Each point is reached from the start by the listed moves, each made 0, 1 or 2 times, or once backwards (-1), plus a little noise. Is the number of moves made odd or even? Then give how often each move was made.
In the rows, 128 means zero.

Moves:
(1): [152  97 156 117]
(2): [143 147 118 162]
(3): [108 126 157 149]
Start: [124 135 125 122]
Points:
[183 121 111 128] -> odd (1, 1, -1)
[135 172 133 213] -> odd (0, 2, 1)
[128 100 182 131] -> even (1, 0, 1)

Moves:
(1): [167 127 121 144 145 132 135 120 121 130 141 115]
(2): [129 169 128 119 124 130 141 130 133 117 124 125]
(3): [123 136 161 149 121 119 118 136 124 134 120 140]
(4): [117 135 116 149 134 125 140 124 120 127 113 125]
(5): [117 129 125 117 167 141 115 135 135 120 133 121]
(6): [122 138 118 139 126 162 117 130 141 124 132 150]
(7): [134 118 135 130 144 132 142 136 124 121 116 139]
(8): [126 119 114 133 128 133 120 163 130 126 115 124]
(9): [127 119 119 121 122 119 135 121 164 123 141 119]
(10): [119 148 123 125 131 133 149 132 139 167 130 135]
(11): [125 130 131 135 126 124 135 140 115 130 158 133]
(12): [134 132 119 119 135 111 116 124 127 118 133 155]
Start: [132 121 149 127 121 116 144 124 108 143 129 134]
Points:
[ 32 110  79 134 142 103 206 173 130 231 168  77] -> odd (-1, -1, -1, 2, 1, -1, -1, 1, 1, 2, 2, -1)
[ 73  54  41 131  89 171  79 154 215  88  97 134] -> odd (-1, -1, -1, 1, 0, 2, -1, 2, 2, -1, -1, 0)
[ 89 249 163  82 127 115  94  88 152  98 117 207] -> odd (-1, 2, 1, 0, 1, 1, -1, -1, 0, 0, -1, 2)
